Each row of a before or after table is a point. The points were changed in one or more steps. Then noise was added and the rows were shuffled. The steps act on how far a point lies along the listed directions, d1 being the first. Name the steps. A step turns or swaps two directions, mirrors them in a line or flattens them onto one, adds a multiple of one to another, or multiplies one. Angles are multiples of 10 degrees, from the lower direction toward the higher: turns from -170 to 170, lines from 10 to 170 but not 90. Use the fewest steps. Two steps may share a direction if one is a turn and the other turns, adds or multiplies; they go together, in the order done. Otherwise the lowest direction goes first.

Directions:
(1): [-24 -51]
(2): [ 51 -24]
Before, 10 rows:
[[ 36   7]
 [-20 -31]
 [-26 -10]
 [-26   1]
 [-49  40]
 [ 15  -4]
 [ 71 -27]
 [ 55 -67]
 [-21  84]
 [ -9  55]]
After:
[[ -8 -10]
 [ 23  32]
 [ 12  17]
 [  3   4]
 [-14 -17]
 [-13 -20]
 [ 15  21]
 [ 34  49]
 [  1   4]
 [-23 -31]]
Steps: flatten d1 and d2 onto the line at 170 degrees

Directions:
(1): [ 54 -22 -33  44]
(2): [  0  13 -66 -43]
Before (13 x 4):
[[-34  -8  95 -10]
 [  0  -1 -13  12]
 [ 32 -25  42  61]
 [ 19 -30  48  38]
 [ 44 -25 -26  14]
 [ 18   4 -28  -7]
 [ -8   2 -36 -13]
 [ 36  -6 -37  22]
 [ 20 -11  11  43]
 [ -8  14  22 -22]
 [-23   7  -9 -50]
 [ 30   7 -34  -7]
 [  5  -8  46  23]]
After, 13 rows:
[[ 31 -13  11  46]
 [ 18   2 -45 -22]
 [ 40 -29   9  31]
 [ 10  -3  25  19]
 [ 46 -11 -69   6]
 [ -2  -3  -2  17]
 [-14  12 -53 -85]
 [ 26  -6 -38  19]
 [-15  -7  28  20]
 [ 33 -17 -57 -15]
 [ -5  15   6 -31]
 [ 20  -2  34  27]
 [-30  -1  41 -25]]
Steps: mirror d1 and d2 in the line at 170 degrees

Directions:
(1): [-14 -16 -85 -31  29 -13]
(2): [-16 -61  18  42  36 -47]
(3): [ 49  -8 -24  53  29  53]
(4): [-28 -59  19 -36   0  61]
(5): [ 77 -30  12 -45  -2 -24]
(6): [  3 -35 -31  28 -81  -6]
Before, 14 rows:
[[  2  28  23 -30  30 -45]
 [ 16  15   9   3   3 -27]
 [-46  10 -16  17  17   8]
 [-54  54   4  18 -62 -11]
 [  2  47 -25 -36  73 -29]
 [  6 -30  24   5   6 -73]
 [ 42  -4  -7 -33  69 -13]
 [ 33   3  -8 -18 -32  22]
 [-56  -9   4   5  34   6]
 [ 15  33 -48  15 -13  -2]
 [-34   6 -33 -55  -7  36]
 [-16  39  18  10  -1  26]
 [  6 -54 -10 -27  -9 -64]
 [ -3  72  -4  42 -38   8]]
After (14 x 6):
[[-18   0 -61  -4   2 -56]
 [  3 -25  17 -19 -29 -30]
 [-57 -16 -75 -79  17   3]
 [ 29  22  13  10  -7  -9]
 [-44  14 -46  16  26   9]
 [-34  30  68  15  -4  -3]
 [-30  15 -31   7  37  44]
 [ 31 -17 -46 -52  80 -28]
 [-42  67  29  33 -75   1]
 [-30  49  64  50 -51 -44]
 [ 78  25  -9  22  -5  25]
 [ 54  -9 -90 -33   2  19]
 [ 32  54   6 -28  25  -1]
 [ -8  33 -93 -64  94 -35]]
Steps: multiply d1 by 2.5; swap d2 and d3

Directions:
(1): [-35  -6 -11  86 -31 -49  21 -12]
(2): [ 57 -29 -18  56 -11  61 -33  -9]
(3): [-43  58  32  29  41  28 -47 -32]
(4): [-43 -29 -27  -9 -16 -11 -78  53]
Before (8 x 8):
[[-27  28  12  68   9 -19  29 -31]
 [ 64   0  27  45 -16   4  80 -26]
 [-34 -20   2 -53 -12 -14 -38  22]
 [ 13  20  24  69  17  34 -15 -61]
 [ 16  43  29  82  -3  41   0 -52]
 [ 41  47   5  23   4 -19  48 -29]
 [  0  22   3 -75  12 -17  44  14]
 [ 61 -56 -33 -28 -29  48 -41  17]]
After:
[[-21 -36 -22 -98 -23 -41 -20  42]
 [ 26 -38  -6  42 -18  38 -61  43]
 [ 42  -5 -23  41 -10  26 -42  15]
 [-43  -9  -6  62 -19 -15 -73  -5]
 [-18  13  -3  72  11  22 -24  -9]
 [-47   8  -9  66 -28  10 -77  14]
 [ 70   3 -19  -2   1  38  42 -11]
 [ 14  -1  33 -45   0 -11  51 -32]]
Steps: flatten d1 and d3 onto the line at 50 degrees; turn d2 and d4 by 110 degrees

Directions:
(1): [-32  -5 -47  44  14  32  51 -72 -12]
(2): [-58  25  36 -76 -29  10   7 -39 -27]
(3): [ 15   5  36  17   3 -72  68   7 -51]
(4): [-34  40 -53 -36  61  -5  29  54   1]
Before (12 x 9):
[[ 31  -4 -11  28   3  27 -46  44  58]
 [ -3  31  46  -3 -37  15 -19  -2   4]
 [-24  55 -39 -54  44  15  18  41   9]
 [-17  -1 -23 -29 -21  12 -31  57  22]
 [-22  36  22 -45 -19  -9 -16  27 -22]
 [ 17  19 -58   6  45 -22 -23  78  25]
 [ -3 -14 -37  32  18  54 -26 -32  32]
 [-35  26   6 -58  -9   0 -19  16 -15]
 [  6 -34  41  -3 -46  65 -60 -24  36]
 [ 14  34  33 -51  14 -49 -25  48 -16]
 [ 38 -24  20  27  18   9 -16  15   5]
 [-34   8   0  23 -16   8  60 -93 -51]]
After, 12 rows:
[[-40   5 -41  14  -3  85 -13 -51  44]
 [ 27  14  14  52 -17  17 -19  10  21]
 [ 18 -45   5  26 -35  96 -81 -24  64]
 [ 33   9 -41  63  53 -35  33   7 -14]
 [ 29  10 -28  46  15 -12  -7  45   0]
 [ -5  46 -55 -28  53  19   7  55  23]
 [ 29  17  88 -46 -39 -66 -17  39 -39]
 [ -9 -15  14  13  11  34  14 -43 -15]
 [-58  31 -83  -6  38  25  26 -23  -2]
 [ 21   1 -37  24  20  -4 -27  52  15]
 [-35   6   0 -50 -12  72 -69 -31  37]
 [-22 -12 -71  18  -3  44 -17  24  33]]
Steps: turn d1 and d2 by 130 degrees; multiply d3 by 1.6
